Each row of a before or after table is a point. One or more steps were done to the points. Then noise was added and the rows were shuffled. The steps act on columns, c1 being the first. What was done? A step turns or swaps two columns, mirrors them in a line or flattens them onto one, adds a multiple of one to another, or multiplies or shifts one. Angles are multiples of 10 degrees, from the lower column toward the higher: turns from -170 to 170, lines from 10 to 170 but not 90. Use the fewest steps. Two steps may share a column if one is a turn and the other turns, adds or multiplies; they go together, in the order done. Otherwise the lowest column goes first.

Before, 8 rows:
-12; -47; -9
-32; -10; -19
33; 15; -23
13; 2; -10
-25; 6; -43
19; -50; 23
-9; 35; 6
13; 49; -75
After:
19; -49; 38
-18; 32; 10
33; 13; -29
-44; 30; -120
-12; -6; -15
-36; -9; -37
15; 21; -69
42; -29; -15
Steps: mirror c1 and c2 in the line at 110 degrees; multiply c3 by 1.6

Before, 10 rows:
54; 10; 6; -15
-31; -1; 45; -15
17; 30; -49; -8
62; -24; 4; 32
-74; 29; 31; -27
19; -25; 7; -37
22; -8; 23; -61
-38; 23; 15; -19
38; -36; 20; -41
17; 72; -30; -15
After:
22; -6; -41; -81
39; -36; -25; -62
-38; 23; -9; -34
-31; -1; 10; -73
54; 10; -11; -20
18; 30; -31; 61
18; 73; -28; 31
-73; 30; -9; -67
18; -25; -28; -38
61; -24; 30; 21
Steps: turn c3 and c4 by -60 degrees; multiply c4 by 1.6

Before (9 x 8):
-40; 21; -40; -1; -14; 56; -43; 60
-13; 58; -21; -101; -23; -23; -4; -33
29; 54; 28; -60; -12; 28; 42; -1
-49; 6; -53; -4; 18; 5; 21; 45
-43; 70; 50; 0; 49; 32; -37; -17
68; 6; -50; -38; -49; -49; 28; 71
-10; 26; -5; 16; -27; -1; 18; -25
11; -17; 41; 10; -35; -2; 15; 54
11; -43; -7; 5; 35; -16; -33; -19
After (9 x 8):
-29; -42; -6; -5; -22; -31; -7; -44
32; 12; 36; -50; -42; 55; -38; 70
-11; 56; 59; 29; 30; 6; 25; 34
-28; -13; -7; 40; 0; 40; -30; 43
-88; 6; 4; -51; -1; -19; -18; 41
-81; 20; 4; -40; 58; 5; -76; 7
-83; 72; 2; 50; 24; -53; -13; -41
-50; 28; -12; 0; 8; 25; 29; 0
-53; 57; 103; -25; -20; 22; 22; -22
Steps: shift c1 by -40; turn c3 and c4 by 90 degrees; turn c5 and c6 by -100 degrees; turn c7 and c8 by 50 degrees

Before (13 x 9):
20; 34; 8; -11; 16; -29; 18; 0; -7
-49; -9; 9; -5; -20; 5; 3; 2; -3
23; 18; 9; -8; 0; 0; -32; 7; 28
8; -2; 8; -1; -30; 9; 5; 11; 0
25; 4; -9; 3; 12; -15; 12; 9; 14
26; -7; 6; -9; 12; 7; 11; 18; 7
-8; -6; -1; 26; 13; 14; 22; 0; -9
15; 52; -5; 43; -13; 17; 13; -4; -9
18; 2; 21; 20; 14; 8; 19; 32; -7
-10; -15; 19; 7; 13; 5; 19; -3; -11
26; 7; 16; 25; -8; -30; -2; 2; -8
6; -8; -48; -10; 5; 1; -50; 31; 13
39; -11; 20; -8; 14; 13; 5; 10; -10
After, 13 rows:
-36; -5; 6; -25; -19; 11; 5; 1; -35
20; -1; 29; 20; 16; 4; 17; 32; 7
1; 7; 7; -35; 1; 1; -34; 8; 34
5; -1; 7; -16; -28; 14; 6; 12; 6
25; 2; 25; 40; -15; -29; -3; 3; 11
-1; -1; 14; 67; 15; 12; 21; 0; -13
11; 1; -7; 21; 10; -16; 10; 9; 24
14; -5; 1; -32; 12; 2; 10; 20; 21
35; -2; 12; -52; 17; 11; 6; 10; 18
15; 19; 16; 119; -10; 17; 10; -5; 2
18; 13; 1; -40; 10; -30; 19; 1; 8
1; -7; 20; -10; 15; 1; 18; -3; -16
-4; -4; -48; 44; 3; -1; -49; 31; 14
Steps: turn c1 and c9 by 40 degrees; multiply c2 by 0.4; turn c3 and c4 by -30 degrees; multiply c4 by 3; turn c5 and c6 by -10 degrees

Before:
9; 75; 61; -64; 34; 37; 14; 14; -10; -15; 17; 15
30; -12; -1; -18; -4; -10; -25; -26; -21; 2; -70; -27
15; 10; 39; -28; -22; 14; 76; 42; -12; -86; 8; 41
8; -1; 42; 16; 15; 11; 67; -60; 4; -39; -14; 63
13; 28; 26; -3; -17; 29; -21; 61; 9; -18; -47; 14
-36; 85; -13; -36; 9; -39; 14; 6; 21; -30; -22; -1
52; 1; 37; 23; 5; -43; 16; -66; -44; 38; 30; -35
-14; 36; 80; 15; 15; 28; -8; -25; -110; 22; -10; -77
0; 11; 19; -9; 29; 7; -26; 11; 6; -20; 11; -40
After:
22; -2; 42; 15; 15; 10; 67; 45; 4; 38; 41; 61
-10; 11; 19; -8; 35; 6; -27; -5; 6; 21; -16; -39
59; 29; 25; -4; -4; 29; -20; -77; 8; 18; 11; 15
-9; 74; 62; -65; 72; 38; 13; -5; -10; 16; -22; 15
7; 8; 41; -28; -18; 14; 76; -34; -12; 85; -28; 42
100; -13; 0; -18; -10; -11; -25; -11; -22; -2; 73; -26
22; 1; 37; 24; 6; -43; 17; 72; -44; -37; 7; -36
-15; 84; -13; -34; 51; -40; 14; -17; 21; 30; 15; 0
-3; 35; 79; 14; 33; 28; -9; 15; -110; -21; 20; -77
Steps: add -1 times c11 to c1; turn c8 and c11 by -150 degrees; add 0.5 times c2 to c5; multiply c10 by -1

Before, 14 rows:
13; -42; 2; -35; -47; 36; 0; -28; -20; 35; -46; 16; -3; -11
-3; 26; -37; -9; 1; -49; -16; -30; 36; 46; 27; 13; -35; 14
-13; 12; 14; -29; 4; -45; 13; 4; -16; 29; 12; 25; -28; -40
45; -31; -28; 32; -21; -27; 38; 9; -12; 51; -10; 47; 43; -14
5; 27; -31; -23; 3; -58; -12; -13; 14; -29; -8; -22; -26; -19
9; 22; -21; -15; -2; -17; 11; -6; -28; 31; 13; -34; -33; 10
-21; 2; -23; -44; 18; -1; 26; -13; -49; 36; -15; 36; 49; -37
17; 45; 1; -9; -34; -1; 32; -6; -9; -20; 37; -25; -40; -47
-5; 9; 54; -51; -21; -1; 27; -13; -11; -6; 29; 64; -37; 30
36; 16; 21; 16; 24; 4; 20; -63; -2; 35; -47; -14; 4; 11
13; 51; 3; -10; -6; -15; -39; -13; 25; 23; -53; -23; 12; -1
12; -17; 53; -26; -47; 12; -34; -49; -26; 17; 14; 19; 28; 28
47; -11; 39; 9; 1; 13; 26; -4; 43; -5; -11; -21; 17; -7
-25; -13; 16; 32; 22; -14; 13; -10; 18; -6; -25; 32; 21; 7
After, 14 rows:
53; -39; -3; -34; -54; 36; 2; -109; -19; 35; -47; 16; -4; 22
13; -7; -22; 31; 41; -13; -10; 37; 18; -5; -25; 33; 22; 14
38; 30; 41; -10; 23; -48; 7; -19; 34; 46; 24; 13; -36; -5
35; 26; -62; -50; -22; 0; -13; -51; -12; -5; 28; 66; -36; 18
48; 26; 13; -15; 2; -17; -20; -7; -26; 30; 13; -35; -36; -7
78; 21; -30; 17; 86; 4; -17; 6; -3; 34; -48; -16; 4; -1
44; 7; 35; -22; 12; -59; 4; -1; 14; -30; -8; -22; -25; -30
51; 38; 16; -11; 3; -14; 48; -20; 26; 24; -54; -21; 14; -33
59; 6; -16; -6; -51; -4; -36; -70; -9; -20; 38; -26; -40; -64
90; -13; -46; 7; 5; 13; -19; -1; 41; -5; -9; -22; 14; 3
26; -16; -19; -27; 3; -45; -8; 10; -17; 30; 12; 23; -28; -39
19; -25; 13; -41; 40; 0; -41; 28; -48; 36; -13; 36; 49; -33
85; -33; 11; 34; -40; -25; -57; -35; -12; 51; -9; 47; 44; 11
51; 5; -34; -27; -40; 12; 60; -123; -23; 17; 15; 19; 29; 33
Steps: shift c1 by 40; turn c2 and c14 by -40 degrees; multiply c7 by 1.3; turn c3 and c7 by 160 degrees; multiply c5 by 2.5; turn c5 and c8 by 50 degrees

Before, 12 rows:
76; 71; -3; -55; -38; -1; 48; -27; 5; -56; 24; 20; -26; 1; 20; -4; 72; 37; -36; 1
15; -29; -13; 0; 12; -12; 12; 48; 9; 16; -32; -2; -3; -45; -44; -49; 41; 37; 10; -19
-6; 45; -17; -44; 15; -45; -6; 21; 37; -57; -21; 44; -19; -16; -17; 28; 35; 48; -33; 9
-25; 43; -26; -30; -17; -43; 11; -25; 38; -18; 38; 40; -23; -33; 20; -28; 50; 29; -19; -12
-16; 37; -16; -38; 5; -63; 25; 48; 22; -33; 9; 25; -24; -22; 17; -58; 50; -7; -51; 62
18; -22; 52; 37; -24; -11; -40; -26; -69; -3; -32; -12; -37; 56; 38; 12; 48; 15; 61; 6
0; 5; -9; 4; -4; 8; -29; 35; -6; 9; -23; 15; -30; -50; -31; -54; -7; -7; -62; -16
52; -40; -38; 63; -79; 55; 31; 17; -14; -106; -28; -20; -37; 7; -27; -64; -10; 56; 9; -86
4; 33; 55; 36; -29; -35; -31; -9; -27; 8; -18; -71; -94; 29; 8; 11; 60; 28; 41; 12
8; 24; -16; 9; -19; -10; -12; 30; 7; -35; -48; -41; 23; -4; -7; -70; 3; 16; -13; -62
4; 14; -64; -58; 23; -57; -22; 67; 50; 21; 16; 11; -22; -42; 30; 3; 38; -12; -49; 21
51; -5; 57; 77; -53; -66; -14; -52; -54; -1; -35; -52; -57; 47; -19; 17; 14; -22; 74; -3
After (12 x 20):
-21; 40; -24; -31; -18; -45; 9; -25; 37; 3; 37; -42; -10; -25; -36; -18; 50; 30; -27; -14
-1; 5; -6; 3; -7; 8; -28; 35; -9; 25; -22; -51; 33; 5; -5; -15; -9; -10; -81; -16
13; -26; -14; 0; 11; -12; 12; 48; 8; 16; -31; -42; 40; 15; 23; -48; 44; 38; -20; -19
52; -7; 57; 78; -54; -67; -16; -52; -54; 37; -36; 60; 37; 36; -37; -22; 14; -21; 73; -1
50; -39; -37; 62; -81; 57; 30; 16; -16; -59; -27; 12; 59; 16; -82; -61; -11; 55; -21; -85
-16; 38; -16; -35; 4; -62; 23; 47; 20; -10; 9; -28; -5; -16; -44; -23; 50; -6; -73; 63
2; 14; -64; -58; 21; -55; -23; 69; 46; 33; 17; -43; -27; 5; -13; 26; 37; -11; -41; 22
-8; 43; -18; -41; 14; -46; -5; 24; 37; -32; -22; -29; 34; -38; -41; 41; 35; 48; -15; 9
0; 34; 56; 31; -30; -33; -33; -7; -28; 63; -17; 54; 18; 56; -67; -12; 60; 31; 40; 10
7; 25; -16; 11; -21; -9; -12; 29; 8; -40; -47; 9; 7; 42; -1; -53; 4; 17; -43; -62
75; 71; -3; -55; -38; 1; 50; -28; 5; -25; 24; -5; -1; -22; -58; 18; 72; 37; -34; 1
16; -25; 52; 37; -21; -14; -40; -25; -68; 20; -35; 58; -25; -7; -42; -20; 48; 14; 58; 4
Steps: turn c10 and c13 by 40 degrees; turn c13 and c15 by 110 degrees; turn c12 and c14 by -110 degrees; turn c16 and c19 by 30 degrees

Before, 12 rows:
22; 20; 0; 8; 22; 7; -11; 15; -16; -24; -22; 13; 0; 38; -3; 25; -8; 22; 28; 25; -13; -15; -6; 8
-14; -41; 2; 7; 5; -11; -7; 44; 8; -3; 8; 28; -13; 14; -4; 35; -25; 1; 20; -12; -7; -16; -13; -20
-22; 4; -6; -1; -10; 12; -4; 54; -15; -25; 8; 23; 1; -8; 48; 23; 21; 23; 29; 11; -17; -17; -15; 10
-11; 30; 6; 2; 15; 2; -9; -4; 10; -15; 9; 12; -15; 5; -4; 26; 13; 29; 18; 22; -2; 39; 5; 12
9; 3; 1; -56; 12; -13; -1; 2; -44; 1; -9; 17; -15; -8; -6; 23; 15; 26; 11; -14; 24; -3; 3; -12
-8; -12; -3; 10; -2; 29; -2; 1; 6; -10; 1; 28; 7; -1; 10; 3; 12; 17; 2; 26; 7; 7; -14; 54
-1; 14; 4; 12; 24; -9; 1; 0; 5; -1; 11; 26; -6; 23; -2; 2; 20; 29; 13; 18; -16; 7; 5; -20
7; -5; 0; 5; 17; -13; -2; 7; 5; -29; 10; -49; 86; -11; -6; 20; 3; 32; 23; 22; 59; -21; -12; -20
-16; 20; -2; 7; -33; -13; -1; -3; -46; 5; -107; -9; -12; 19; -5; 21; 21; 24; 29; 0; -16; 17; -27; -11
-19; 25; 31; 8; -1; -2; -12; 21; -10; -1; -9; 26; -6; -11; 28; 30; -25; 10; -121; -7; -11; -25; 0; 23
-14; 32; 4; 7; -76; -15; -1; -9; 10; -4; 10; 18; -12; 32; 3; 28; 3; 31; 26; 25; -20; -25; -11; -8
-22; 32; 15; -35; 21; -7; -10; -5; 7; -5; -3; 15; -15; 36; -1; 33; 21; -21; 15; 28; 10; -12; -5; -9
After, 12 rows:
18; -8; -21; 10; -1; -41; 0; 1; 6; -14; -4; 5; 10; -4; 1; 0; 14; -5; 0; 25; 8; 9; 2; 56
8; 3; -21; -54; 12; 2; 0; 2; -44; 4; -5; 23; -15; 11; 1; 21; 20; -26; 10; -15; 28; -5; -1; -13
25; 17; -17; 14; 27; -7; 1; -1; 3; 1; 18; 28; -4; -19; -4; 1; 22; -25; 9; 20; -18; 12; 0; -19
2; 24; -22; 9; 20; -12; -10; 13; -10; -19; 45; 4; 0; 8; 13; 27; -9; -32; 29; 25; -15; -14; 18; 5
11; -43; -18; 5; 5; -7; -4; 47; 7; -11; 10; 26; -11; -15; -16; 36; -26; 8; 21; -14; -7; -16; -4; -18
26; 16; -23; 9; -34; 17; -1; -2; -45; -11; 51; 5; -12; 97; -17; 24; 22; -11; 26; 1; -17; 13; -16; -12
5; 33; -7; -34; 21; -6; -11; -7; 8; -2; 36; 14; -11; -8; -17; 32; 20; 29; 15; 27; 14; -10; 2; -10
27; 33; -15; 8; -77; -4; 5; -9; 9; -5; 28; 22; -14; -22; -7; 26; 3; -16; 26; 25; -26; -23; -2; -10
30; 32; -15; 0; 17; -10; -9; 2; 7; -5; 2; 3; -16; -10; -11; 24; 15; -13; 19; 21; -3; 41; 14; 11
19; 25; 14; 8; 1; -14; -12; 16; -12; -2; -10; 23; -7; 9; 15; 30; -24; 1; -121; -10; -9; -20; 4; 24
16; -7; -21; 3; 17; 41; -3; 8; 5; -21; -14; -30; 88; -8; -4; 17; 3; -27; 22; 25; 74; -25; 17; -22
27; 7; -21; 2; -8; -27; 0; 53; -11; -25; -14; 10; 3; -6; 30; 23; 19; -5; 29; 8; -21; -17; 12; 8
Steps: add 0.7 times c1 to c15; turn c1 and c18 by -140 degrees; shift c3 by -20; mirror c6 and c12 in the line at 110 degrees; multiply c23 by 0.7; turn c10 and c23 by -50 degrees; turn c11 and c14 by -110 degrees; multiply c21 by 1.3
